Each row of a before or after table is a point. The points were changed in one or more steps. Then noise was added and the rows were shuffled. The steps act on columns, c1 being the first. What was done? A step turns or swaps two columns, mirrors them in a line or flattens them onto one, adds a multiple of one to another, or multiplies or shifts one. Angles are multiples of 10 degrees, from the lower column toward the higher: turns from -170 to 170, lines from 10 to 170 but not 90. Use the fewest steps. Two steps may share a column if one is a turn and the other turns, adds or multiplies; they go together, in the order done. Otherwise the lowest column goes first.

Before, 9 rows:
[[-8.5 -4.8]
 [-2.6  2.1]
 [ 5.5 -1.5]
 [ 1.1 -5.8]
 [-1.6  6.4]
 [-0.4 -2.9]
 [-6.0 -7.5]
 [-3.1  0.0]
 [-2.2  2.2]]
After, 9 rows:
[[ 2.7 -9.2]
 [ 2.6 -0.4]
 [-6.2 -0.8]
 [ 5.8 -0.2]
 [-0.8 -3.0]
 [-2.6 -2.5]
 [-3.2 -2.2]
 [ 6.5 -7.5]
 [ 2.7  5.0]]
Steps: turn c1 and c2 by 80 degrees

Before (9 x 4):
[[  4.2   3.3   3.7   7.9]
 [ -1.0  -1.3  -4.5   0.1]
 [  7.1   0.7   4.0  -0.4]
 [  3.4  -1.1   4.6   3.3]
 [  3.0  -0.7  -3.1   9.5]
 [ -3.8  -7.4  -4.2  -2.0]
 [  0.0  -1.3   0.6   2.5]
 [  6.7  -1.2   5.2   1.6]
 [-10.4   1.4   5.2  -0.2]]
After (9 x 4):
[[ 5.3  0.2  1.4 -8.4]
 [ 1.3  4.3 -5.6 -8.4]
 [ 8.1  1.4  1.8 -1.5]
 [ 5.0  1.8  2.9 -2.2]
 [-5.8  6.3 -2.0  4.1]
 [ 8.7 -0.6  0.0  0.1]
 [-6.5 -1.4 12.6 -0.4]
 [-0.2  1.9  0.9 -1.6]
 [-3.6  1.3 -4.7  0.1]]
Steps: turn c1 and c3 by -30 degrees; multiply c3 by 1.3; turn c2 and c4 by -160 degrees

Before, 12 rows:
[[ -3.2  -2.2  -0.6  -2.5  -3.0  -4.5  -0.7   3.6  -2.1]
 [ -2.8   1.9  -1.6  -5.9  -5.1  -7.1  -8.4  -2.1  -6.5]
 [  4.0   1.6  -1.1  -2.9   2.3  -3.8  -2.3  -3.7   4.8]
 [  4.7   0.0  -3.6  -5.1  -3.4  -5.3  -3.7   3.4  -2.6]
 [ -3.2   5.1  10.3  -1.7  -4.5  -5.1  -0.6  -2.1  -3.3]
 [  0.4   0.9   0.8  -6.0   5.2  -6.5 -14.9   3.5  -3.3]
 [  3.0   3.2  -2.5   5.1   4.5  -7.5   0.2   3.4  -6.1]
 [  5.6  -1.8  12.2  -6.2   5.1  -3.6  -2.4   0.1   0.7]
 [ -0.8   0.1   2.5  -1.9  -3.7   3.8  -3.1  -7.4  -6.3]
 [  5.0   1.7  -0.3  -0.8   3.4  16.1  -5.5   4.0  -2.9]
 [  4.2  -1.3   2.0   1.5   0.3  -1.1  -9.4   1.4  -2.4]
 [  3.9  -1.6   0.1  -4.2   3.8  -7.4  -3.6  -1.2   1.2]]
After (12 x 9):
[[  0.6  -4.4   5.2  -5.8   2.5   5.0 -11.2   4.2  -2.8]
 [  5.0   2.1   2.4  -0.9   2.5 -16.4  -1.5  -4.0  -2.1]
 [ -3.5  -4.6   2.4  -1.5 -10.6   5.0   3.3  -2.8  -2.5]
 [ -2.3  -2.0  -2.3  -2.7  -1.6   2.0   3.6   5.7  -1.7]
 [  4.0  -7.0   1.2   4.5   4.8   5.2   4.8   3.0  -4.5]
 [  3.9  -0.3   0.7  -3.1   2.0   5.3   1.5  -2.0   3.9]
 [  3.9  -0.4   2.1   1.5  -1.6   0.7  -5.6   1.6  -1.9]
 [  4.6  -4.1  -5.1  -4.7   0.8   2.7  -0.3   4.0  -2.0]
 [  3.4  -1.0   3.4  -4.3   2.6   7.2   0.1   2.8   0.6]
 [  5.1   0.2  12.6  -6.5  -6.3   3.1   1.6   2.6   0.9]
 [ -2.6  -2.5  -4.9  -5.9  -2.4   7.9  -4.3  -0.1  -4.8]
 [ -0.8   5.5  -0.6  -1.8  -4.1   0.3   0.7  -6.0  -4.6]]
Steps: turn c6 and c8 by 150 degrees; turn c2 and c8 by -140 degrees; turn c3 and c5 by -50 degrees; shift c7 by 4.0; multiply c9 by 0.7

Before (8 x 14):
[[ -1.6  -4.1   3.5   4.1  -2.2  -0.2   1.9  -5.7  -3.3  -1.6   5.3   4.1
   -3.2   2.6]
 [ -0.1 -10.0  -5.5  -2.2  -6.5  -4.4  -6.1   4.0  -2.0  -3.5   5.1   0.3
   -1.7  -4.1]
 [  3.9  -4.8   0.8   0.4   1.8  -3.5   3.8   3.3  -3.3   3.7   2.1   2.7
   -5.9   0.6]
 [  6.2  -0.8   6.1   3.8  -0.4   3.6   5.7  -6.2  -2.6  -0.8  -0.6  -4.3
   -8.7   3.7]
 [  3.5  -5.8  -8.2  -1.9   3.6  -4.0 -10.3   6.3  -9.9   0.0  -2.6   5.4
    2.9  -2.7]
 [  3.3  -0.7   5.0   0.1   6.1  -0.2   5.8  -4.1  -1.2  -7.3   2.7   0.6
   -5.9   2.7]
 [ -6.3  -6.6  -4.5  -4.9  -2.9  -3.8  -5.1   5.8  -5.7  -0.2  -2.0   1.7
    2.4  -5.8]
 [  4.4  -2.1   3.0   3.1   6.7   2.2   4.4  -4.2   2.9   1.4   1.4  -2.8
   -2.9   7.8]]
After (8 x 14):
[[  3.7  -5.7 -11.3  -2.0   3.1  -3.6 -10.1  12.9  -9.8  -0.3  -5.7  -3.6
    8.4   1.8]
 [  0.0 -10.3  -8.3  -2.3  -6.5  -4.2  -5.9   8.4  -1.7  -3.5   1.9   4.3
   -1.9  -0.8]
 [ -1.5  -4.3   0.4   4.4  -2.8  -1.0   1.9 -12.1  -3.3  -1.5   2.3   9.0
    0.2  -1.5]
 [  3.0  -0.9   2.4  -0.1   5.8  -0.2   6.0  -8.6  -1.0  -7.5   0.0  13.3
   -6.8  -0.5]
 [  4.9  -1.7   0.1   3.5   6.1   1.8   4.5 -11.1   2.8   1.0  -1.7   5.3
   -5.7   4.6]
 [  4.1  -4.6  -2.2  -0.1   2.0  -3.2   3.2   5.8  -3.2   3.4  -1.3  14.6
   -5.0   2.5]
 [  6.3  -0.6   3.2   3.6   0.1   3.5   5.5 -13.0  -2.1   0.1  -3.7  16.3
  -14.9  -1.4]
 [ -6.1  -6.1  -7.1  -4.9  -3.0  -3.5  -4.6  12.8  -5.7  -0.2  -5.2  -4.4
    4.4  -1.6]]
Steps: shift c3 by -3.0; multiply c8 by 2; turn c8 and c14 by 20 degrees; shift c11 by -3.0; multiply c13 by 2.5; turn c12 and c13 by 60 degrees
